Each wall is flat, endless, passes through zero and stands at right angles to its row. A trip goes straight from one point to another. List the walls that it crosses, first one first.
(in the rows, 128 means zero)

Walls:
(1): [128 114 143]
(2): [140 131 166]
Trips:
[115 174 103] to [130 161  89] => none
[154 173 114] to [105 145  86] => none
[104 137 162] to [181 176 123] => 1
[152 172  51] to [156  76 143] => 1, 2
[105 159  76] to [128 175  94] => none
[106 150 121] to [141 159 148] => 2
[136  82 214] to [125 104  87] => 2, 1
[108 213 125] to [125 110 114] => 1
[159  95 111] to [114 144 169] => 2
[152 131  69] to [131 136 111] => none

Walls:
(1): [164 110 133 158 138 111 150 142]
(2): [ 85 201 118 155 115 178  98  83]
(3): [102 109 143  83 118 145 154 128]
Trips:
[ 72 151 127 158 115 137 118  97] to [ 77  84 133 161 164 135  89 143] => none
[163 119 160 116 216 129  90 119] to [117 147 147  99 141 108 124 132] => 1, 3
[145 143 120 110 155  83 137 110] to [102  53 105  81 121 103 115 124] => 3, 1
[ 38 165  95  91 143 151  21 119] to [127 182 111 148 162  87 100 152] => 3, 1
[ 99 127 129 178 158 140 108  50] to [175 114 154 230 139 122 168 129] => 1, 2
[154 121  73 144 142 133 101 115] to [ 87 119 134  72 175  69 100 176] => 2, 1, 3
[ 84 165 111 111 127  76 130  97] to [113 130 157 126 114 119 113 129] => none
[123 150 151 115 163 125 200 144] to [ 71 101 157  66 107 152 125 179] => 1
[135 148 104 149 154 135 137 117] to [ 79 155 143  44 103 109 144 154] => 1, 3, 2
[125 159  88 146  89 119 126  90] to [133 141 123 133 110  89 147 124] => 1, 2
[ 76 151 158 156 129 108 104 149] to [180 119  95 135 132  85 130 101] => 1, 2

Walls:
(1): [117 102 160 124 118  94 174 151 107 153 188 144]
(2): [113 114 156  96 187 194 142 175 128  86 116 151]
(3): [122 125  66  66 131 100  80 151 122 118 161 135]
Trips:
[ 94  74  94 143  90 132 161 204 123 110  97 134] to [152 153 118 108 146 129 167  80 133 174 109  43] => 3, 2, 1
[119 115 115 148 141 102 108  73 141 123 165 152] to [107 160 126 170 107 149 156 146 230 156 141 104] => 3, 1
[125 176 164 120 102 119 162 177 170 180 103  80] to [158 120 116  88 121  85 115  95 126  87 121  83] => 1, 3
[187  95 112 176 113 172 184 155 118  88 157 147] to [163 172 180 181 104 140 108 108 179 195 116 116] => 2, 1
[143  95 152 102 106  93 184 152 105 116 138  88] to [104 117 126 112 149 165 134 143  97  42 103 153] => 2, 3, 1
[ 90 157 116 103 133 138 145 141 134 141  85 144] to [127  89 188 130 174  56 123 153 129 129 147 183] => 1

Walls:
(1): [132 132 129 207 101 116 201 108 105 101 151 119  84 162 163 125 120 108]
(2): [ 70 170 120 140 112 101 123 119 129 107  96 127  93 175 171 160 155 125]
(3): [136 139 100 114 107  99  88 170 110  84 180  92 146  94 118 160 125 149]
Trips:
[115  70 122 103  96 180 156  70 107 155  74 186 141 112  84 154 104 128] to [124 125 126 124  64  61 195  66 118  77 181 161 178 143 102 121 107  99] => 1, 3
[204 139 151 131 162  75 130 149 115 126 175 166 145 125  79 108 185 117] to [144 131 124 174  68 139  98 160 149 125 164 166  82 110  97 129 151  59] => 1
[ 91 121 132 139 175 128 228 176  93 125 183 101 165 100 146 155 116 149] to [178 137  63   7 125  99  77  88 129  73 103 150 110 103 155 112 137 120] => 1, 2
[ 75 172  78  66 159 133 153  88 138 116  94 121 192 130  96 182 146 134] to [ 89  97  85 139 182 163 113 138 178  80 157 178 134 110  78  98 118 131] => 2
[ 83 102 109 131 104 185  80  46  96  71 148 101  90 149 120  66 168 123] to [159  91 180 135 136 161 178 149 112 152 118  83  79 107 142 107  99 100] => 2
[143  82 138 133 143 115  98 158 131 162 140 153 114 110 113 140 123 137] to [139 135 196  94 106 155 158 138 102 101 106 147 192 113 134 133 143 130] => 3
[151  78  95 147 154 147 137 189 128 147  86 136 130 158  82 127 118 164] to [142 144 172 145 116  97 134 121 121 125 131 113 124 188 117 175 130 118] => 1, 2
[140  64 154 138 112 140 126 174 153 132 148 156 142 121 108 107  46 131] to [ 57 110 138 144 102  94 122 140 130 100 127 142 158 122 134  77 144 177] => 2
[186 113 117  78 167 112 143 139 135 146  87 156 133 151 137 177 100  88] to [185 126  77 135  94 138 156 116 141 134 129 191 102  61 145  79 140 180] => 1

Walls:
(1): [110  97 157 107  84  58  55 167 132 146  98 152 183 122 135  71  77  78
 140  85  96  81 135 127 128 180 145  89 113 181 112 102]
(2): [ 92 123 145 187 148  95 124  92 118 164  98 156 106 149 151 160 112  73
 164 113 105 189 110 106 107 140 129 146  81 192 105 118]
(3): [ 71 155 146 186 116  88 129  87 188 128 141  69  22 108  59 144 135  98
 126 100 168 122 138 135 116 157 101 116 198 112 171  95]
(4): [ 98 143 145 122 123 115  85 178 151 116 115 114 125  78 146 172  92 115
 107 132 140 109 151 181  55 121 155 118  89 119 117 141]
(5): [105 129  99 181 123 155 204 109 131 141  98 197 175  95 153 163 109  68
 132 126 109 136 152 175  61 133 120  95 108 153 137  90]
(6): [109 139 161 111 137 140 100 162 155  84 125 146 134 149  66 103  70 172
 100 173 107 104 112 115 177 139 123 193 143 153 122 108]
Trips:
[188 168 147 182  98 113  94 159 125 133 190 187 136  72  90 174 130 105
 125 196 160 129  92 170 118  92  77 193 201 192 126  61] to [149 136 147 144 147  90 128 156 104 137 122 124 127 151  75 141 126 107
 121 123 118 153 142 142 148 116 112 123 109 122 160 168] => 5, 4
[129  85 166 129 112 107 109  94 133  97 100 148 142 142 158 119 146  35
 111 107 126 181 168 106  93 147  93 132 116 142 136 225] to [154  89 198 175 104 192 112 189 110 126 155 114 162  80 150 114  99 124
 105 154 167 148 129 240  97 162 171 163 111 115 109 132] => 2, 6
[155  89 131 115  92 143 141  98  88 145 171 109 142 169 156  61 101 101
 136  89  91 150  90 199 113 167 102 145 182  97 144 152] to [164  76 121 168 246 125 158  75  38 170 115  55 148 178 175 201  98 162
 145  89 180 173 121 112 109 143  99 108 136  79 144 121] => 1, 5, 2
[116 155 100 134 130 125 101 113 163 141 149 153 135 102  57 139 115 123
 107 125 117 156 184 142 156 144 115  81 122 127  95 136] to [142 122 127 146 153  84  67 218 199 165 151 119  65 110 164 162 137 172
 105  96 135 168 113 143 107 158  94 117  92 149 173  77] => 2, 5, 6
[ 78 111 112 145 130 151 185 153 113 131 122 113  96 112 156 154 125 149
  92 131  98 113 103 113  99  73 164 126 111 104  82 128] to [182 153 140  63 146 123 150 125 172  89 127 114 127 159  85  80 148 121
 130 117 144 114 166 152 212 148 140 152 154 111 174  74] => 2, 6, 5, 4, 3

Walls:
(1): [116 160 107 135 153 102 136 110 100 120 114 131 174  94  94 148 133  84
 102 169 172 110 114 116  92 125 137 136 117 103 178 141 139 137 127 111
 123 130 136 159 172  84 113 158 166 112 163 142]
(2): [138 102 160 173  97 112 155 143  73 165 140 120  85 165 138 113  79 108
 130 144 177 111 124 115 138 121 110 160 108  99 130 121 114 123 107 116
 106 155 170 171 103  98 140 109  84 170 123 117]
(3): [118 168 147  99 150 136 193 133 118 128 118 143 136 165 126 116 111 121
 137 155 139 144 127 122 119 140  97 147 133 128 127  96 160 175 116 108
 181 101 109 145 154 111 158 154  99  98 111 137]
(4): [102 137 109 143 152 136 129  70 249 130 136 160 104 141 125 101 166 141
 153 130 169  83 148 142 133 124 171 100 173 106 117 138 182 137 145 150
 116 103 116 119 129 120 172 145 172 104 112 158]
(5): [110 129 156 134 137  59 115 139 134 133  50 146 137 133 161 174 111 148
 154 121 115 126 125 129 164 135 157  92 109 132 182 154 132 148  94 104
 133 119 174 127 169 138  90 148 130 133 119 122]
Trips:
[169 169 122 101  89 108 127 128 136 161 141 106 124 103 159 117 142  94
  97  67 120  83 138 118 132 130 124 101 139 138 137 141 145  68 165 152
 130 120 130 128 167 151 154 107 149 113 107 159] to [130  53 140 126 103 118 120 109  83 120 143 148 159 115 101  99 149 174
 150 109 105 126 170 128 115 121 126 175 135 164 127 109 141 122 164 134
 148 136 142 121 111 112 114 171 148 145 118  78] => 4
[135 156 126 107 122  77 146 105 103 140 116 182 122 121  81 134 134 114
 149 135  98 114  99  95 116 155 109 116 155 145 155 121 150 150 130 141
 157 117 105 120 151 103 106 146 121 153 106 153] to [100 170 199 115  92 121 124 113 128 104 148 125 153 126 117 115 114 157
 142 131 124 164 109 117  90 120 138 125 119 163 171  90 161 110  78 160
  95 126 153  90  81 148 154  97 146 143 112  88] => 1, 3, 2
[134 112 172 104 100 117 108 135 101 192 139 111 126 103 117 126 126 108
 115 112 174 105 144 132 116 134 125 147 101  93 130 104 105 121 159 151
 114 107 135 148 130  98 174 132 110 154 143 133] to [113  94 146 134 101 124 158 178 113 146 119 156 112  99 128 139 148 112
 156 150 137 148 125  77 125 130 104 136 160 160 149 122 137 177  94 100
 125 133 101 123 116 110 135  99 157 175 143  99] => 3, 5
[143  99 114 149 123 139 156 180 123 111 127 115 115  84 129 156 126 140
 106 136 112 110 159  82 149 100  91 132 137 141 101 154 178 121 119 164
 135 103  85 147  97 118 141 129 122 163 184 112] to [121 107 143 153 140 113 117 156  93  93 139 154 126 102 125 127 112 120
 107 150 123 148 107 180 125 113 142 162 140 147 111 150 155 161 101 136
 136 179 155 114 127 126 160 101  91 123 177 137] => 1
[127 130 186 108 151 150  92 156 127  93 170 157  68 184 132 104 126 114
 151 173 110 109 148 141 155 110 119 103 160 116  85  93 135  88  88 141
 193 159 121 154 105 122  87 116 123 105 105 118] to [ 85 137 151 106 208 125 123 126 115 148 111 125 121 109 144 174 145 171
 110 157 107 120 163 137 136 128 143 109 149 137 159 154 127 160 152 119
 109 133 151  91 143  89 173 140 134 158 136  98] => 5, 2, 1
[147 129 143 127 117 133  96 147 151 162 185 131 120 136 153 144 122 106
 136 174 130 174 109 192 112 104 135 134 140 138 121 120 156 163 126 110
 151 108 104 110 152  99 112  88 130 119 115 127] to [120  98  94 150 147 107 118 100 134 173 146 113 119 145 145 101 129 109
 120 120 116 168  88 126 135 146 139 162 124 132 127 120 100 108 104 115
 140  96 149 132 130 133 129 108 168 160 101 115] => 2, 4, 3

Walls:
(1): [ 91 103 179 123  77 102 173 100 119  86 129 160 179 143 132 111  81 148
 191  82 184 134  75 133  77 111 172 121 119  84 171 122 144  91 107 160
 100  95 135 137 133 121 159 156 167 109 174 135]
(2): [140 150 129  87 112 131 116 130 194  89 147 120 136  99 107 152 181 100
  74 137  65 149 159 154 133  82 150 127 120 154  93 170  97 117 204 119
 146 144 112 118 174  65 124 145 130 158  57 161]
(3): [110 137 129 155 118 105 141 183 144 102 133 115 139  77 162  60 109 152
  87 170 135 107 149 151 189 137 163  76 129 102 136 129 113 113 109 121
 137  90 105 167 141 107 128 109 101  66  98 123]
(4): [124 133 123 126 148 113 119 125  89  48 139  87 185 142  90 148 148 121
  79  85 163 156 182 129 128 153 143  97 169 131  84 112 127 105 132 164
  99 108 125 115 124  91 165 166  79 198 157  99]
(5): [122 200 186 191 159 165 153 201 112 135 145 129  99 130 191 142 217  95
 110 118 161 172 139  84 143 116 155   9 183 110  88 127  66 147 149  60
 105 124  90  82  73 108  68 169 150 114 135 113]
(6): [135 205  60 138  93  91 127 109  87 105 106 117  74 164 110 135  95 145
 148 103 111 117 138  99 107 131 150 113 120 104 137 162 113 132 157  46
 120 129 126 133 147 157 179  84  92 117  97 178]
(7): [139  66 122 155 136 101 112 102 167 142 196 120 135 115  74 192 122 119
  54 154  95 182 131  96 132 132 109 145 171 134  99 112 141 123 124  98
 141 136 161 116 146  87  72 131  91 148  35 112]
(8): [158 124  86  68 166 118  91 140 182 118 124 127 167  81 123 154 109 153
 144 127 124 107 109 154 131  58 169 110 102 107  93 110  57 159 108 102
 154 135 145 140 113  98 141 118 144 154  86  69]
(9): [ 54 123  48 101  91 134 133 138 120 144 163 128 133 144 115 133 140 107
 132  90 166 103 131 159  76  88 157 132 149 117  76 144 119 117 124  81
 149 144  93 128 152 131 131 187 146 124 101 123]
(10): [ 50  62 158 120  49  91  87 132  68 167 117 166 154 150 112  96 168 137
 118  99 153 117 147 147 123 136 198 145 132 168 114 176 112 121 210 154
 148 128 134 184 113 114 123 180  93 184 142  95]
Trips:
[166 102 114 151 183 136 114 106 126 101 144 114 112 114 169  94 132 168
 105 140 112 140  68 143 117 145  70 156 171  81  63  80 135  98 105 165
 160  95 160  72 125  88 141  92  87  88 104 104] to [ 75  55 161  92 140 167 146 113 161 101 120 146 130 121 145 180 129 182
  96 117 133 114 124 161 123 209 131 129 119 142 111 141 120 169 145 139
 170 170 112  63  73 119 103 102  46 174 149 118] => 3, 10, 2
[111 202 131 106 130 132 112  91 140 154 160 173 145 143 154  99 185 104
 120 146 133 172 146  93 147 157 115 104 167 151 164 140 176 137 121  88
 180 118 106 171 115 109  70 182 103 186 109 117] to [112 119 117 196 119 109 148 136 126 110 147 113 143 139 197 106 154  95
 107 146  92 174  78 203 128  72 107 126 172 119  95 171 170 193 147 131
 125 130  79 122 157 131 109 200 119  76 141  73] => 3, 4
[ 94 126 130  95 116 120  72  94  92  65 177 165 157 102 126 131  80 105
 139 101 113 137 122 163 115 130 143 126  61 134 143 170 168 168 156  96
 140 174 100 113 137 155 156 116  79 187 175  71] to [144 154  97  60 168 111 109 119 122 160 130 121 122 102 144 120 140 135
 162 141 180 135 125 116  96 111 124 110 154 111 123 113  98  86  79 128
 165  93 179 152  54 177  70 147 156 153 107 187] => 2, 4, 10, 5, 6
[108 185  62 132 149 107 180  58 131 158 137 107 163 107 117 136 111 160
 110 151 120 139 192 130 141 131 185  48 119 158 121 194 143  72 158 160
  82 117 118 142 124  75  84 196 167 144 131 169] to [138 104 152 114 116 151 138 153  81 140  95  72  93 208 118 106 128 114
 142  83 122 125 142 115 135 120 137 126 201  58  96 141 149 134 115 146
 145 187 135 150  46 175 142 154 118 113 125 149] => 7, 3, 2

Walls:
(1): [124 154 137 132 119 134  94 117 154 102 156 142 124 103 122  97  79 103
 101 193 131 129 181 137 155 130 138  68 135 127 172 142 138 155 115 127
 142 138 143 129 111 147 173 140 128 127 153 125]
(2): [148  50 115 100 139 109 108 124 128 142 102 192 127 102 108 133 112 123
 109 116 115 155 110 101 163 125  86 115 145 131 122 116 141 175 155 179
 148 132 148 157 158 126 112 124 118 171 110 136]
(3): [137 166 155 129 121 121 142 101 189 115 131 160 187 119 112 150 156 151
 144 101  85  91  62 135 123 142 104  97 149 141 152 136 122  72 160 178
 136  88 129 178 121 105 126 164 158 178 193 165]
(4): [ 69 141  97 165 121  99 143 110 163 130  88 156 105 193  98 117 171 149
 169 155 154 106 114 184 111 131 112 136  95  87  63  74 173 152 141 118
  66 161 147 121 107 143 147 133 179 158  77 173]
(5): [111 145 111 138 140 132 156 104  46 139 150 148 107 160  92 129  95 115
 133 112 136 139 138 106 156 154  85 108 134 144 121 134 160 152 178 123
 100 103 130 110  79 155 138 130  99 139 126 156]
(6): [124 111 145 149 133 107 153 141 138 114 168 118 103 145 186 146 159 150
 162 186  90 147  64 145 142 127 119 121  92 193  91 107 156  62  94  73
 119  96 169 114  81  63  71  72 141 166 126 108]
(7): [153 115 155 127 134  66  82 140 130  89 171 198 119 141 137 132 136 117
 142 157 123  92 214 155 121 181 106 118 108 153 147 121 164 116 172 114
 132 122  86 103 117  99 143  60 169 154 121 157]
(8): [156 101 137  98 119  77 120 143  74 152  71 160 158  84 124 155 124 128
  91 141 101  68 154  93 161 166 117  83 100 145 143 109  77 114 159 144
  92 102 149 117 144  89 141 115 141  99 101 134]
(9): [136 133 104 132 126 151 101 164 176 218 113 137 167 156 132 142 137 121
 143 108 136 180 106 139  83 156 150  91   7 121 122 106 107 109 174  88
 126 125 184 107 135 143 102 124 134 151 110 153]
Trips:
[131 111 144 109 143 138 197 113  89 143 129 145  91 102  85 133 145 130
 139  87 169 162  88 148 170 210  95 105  65 139  84 160 124 126 148 160
 121 107 173  89 139 102 190 117 113 110  80  88] to [ 83 100 160 108 136  75 156 101 108 137 124 100 140 158 117  97  99 162
  65 124 144 138 110 143 160 138 123 146 114 114  51 119  92 119 122  80
  82 130 103  90 164  87 118 127 120 114 147 159] => 2, 9
[ 89 147 115 155 137  97  97 126  84 117 109 117 102  48 142 130 155 127
 118 126 134 127 109 160 129 140 110 107 133 129 183 137  98 212  81 145
 173 121 144 131 139 154 160 182 126  63 107 139] to [ 75 134  90  93 139  88  96 110  52 161 115 131 184 115 172  74 114  92
 168 114 132 179 138 143 106 151  63 130 114 161 124 153 142 139 125 129
 101  46 155  70 162 135  94 102 102 159 173  86] => 5, 9, 6, 1, 7

Walls:
(1): [153 122 118 147  67 134 117 107 181 116 129  93 189 151  98 144 156 102
 109  99  90  99 150 146 148 144  88 178 100 123 140 123 131 196 107 170
 126  62 109 131 103 136 162 179 114 111  87 105]
(2): [119 128  95 121 139 120 126 170  89 135 193 137 188  63  67 120 125  94
 116 154 141 156 224 140 104 129 153 129 203 118 118 114 137 120 130  41
 132 113 130 117 140 151 100 162 156 137 117 138]
(3): [ 98 154 121 146 109 114 152 110 143 123 169 165 144  96 135 122 143 151
 139 174 107 143 105 133 177 139 132 177 146 101 138 144 167  52 148 205
  59 120 129 119  96  85  80 148 136 151 138 118]
(4): [151 125 147  92 150 121 111 156  90 140 135 138 104 161 135 159  67 137
 128 159 140 154 121 158 136 130 128 109 123 209 169 156 144 121 109 165
  87 104 172 105 152 121 149  86 128  50 122 122]
(5): [182 103 129 112 117 146 168 123 132 191 137 135 118 108 147 130 115 115
 151 154 111 126 136 125 109 152 129 100 115  60 162  89 147 177 199 109
  84 137  76 178  87 175  40 159 124 132 128 152]
(6): [132 128 178 120 180  76 142 176 105 128 143  38 144 116 167 131  39 163
 139 124  88  96 153  80 178 135 133 141 165 182  82  83  68 125 131 140
 169 179 164  94 131 104 136 160 143 122 148 134]
(7): [124 158 101 127 127  59 139  97 137 184 122 159 159 155 118 148 126  79
 166 141 114 151 116 148 168 159 106 107  91 166 157 199 118 153 118  79
 126 123 156 151 143 132 125 170 181 128 157 135]
(8): [134 119  61 165 149 148 213  87 118 125  73 118 132  75 158 175 175 116
 148 185 187 151  69  96  93  97 127 134 132 134 159 114 121 147 183  58
 161  91 121 114 149  94 118 146 153 128 141 146]
(9): [ 96 125 111  61 141  68 161 123 116 113  86 146 187 140 161  71 126 150
 165 157 150 131 141  99 109 122 100 179  98 157 166 123 128 100 127 219
  91 114 172 149 108  86 119 127 125  78 128 112]
(10): [ 74 120 115 136 123 108 105 179 166 135 160 152 138  42 144 245  93 144
 142  92  84 147 128 125 177 152 118 145 116 111 129 159 114 131 152 116
  83 121 152 211 170  93 132 135 112 173 117 158]
(11): [114 134 135 121 147 114 114  81 152 114 168 160 135 109 127 100  88 114
 217 159 137 205 133  79 136 160 203 144 214 133  95 115  48 145 164  93
 135 112 149  79 144 175 118 144 122 107 167  91]
(12): [126 154 112 147 122  98  96 105  84 161  91 138 136  92 158 107 144 141
 115 178 185 148  99 175 159 162 162 129 159  59 156  66 174  99  72 142
 137 135  95 119 126 114  75 100 151 138 205 110]
Trips:
[156 122 145  91 170 155 137 118 116 133 162  52 181 188 160 104 202 148
  93 129 167 117 128 189 100 143 137 145 183 115 158  98 144  95  94 138
  48 147 121 140  95  98 211  72 116  85 167 110] to [123 101 130 135 142  97 140 118 126 116 141 168  72 141 147 192 137 163
 146 195 143 142 117 117 133 171 116  78 104  98 104  90  67 147 142 114
 130 149 125 113 101 190 200 172 133  79 180 114] => 3, 1, 6, 11, 8, 5, 9, 7
[128 159  62  59 116  64 134 186 154 115 133 150  98 117 132  84  88 158
 174 165 188 134  77 151  68 102 163 188 101 118 142 185 141 134  72 155
 174 120 143 109 113  83 126 142  84 160 171 136] to [138 181 130 133 138 110  84 135  87 142 179 109 188 103 106 152 136 110
 164 124 123 129 117  63 105  87 123 115 129 152 156 169 128  92 111 110
 107  76 168 132  87 133 174 148  90  98 147 110] => 2, 10, 12, 6, 1, 8
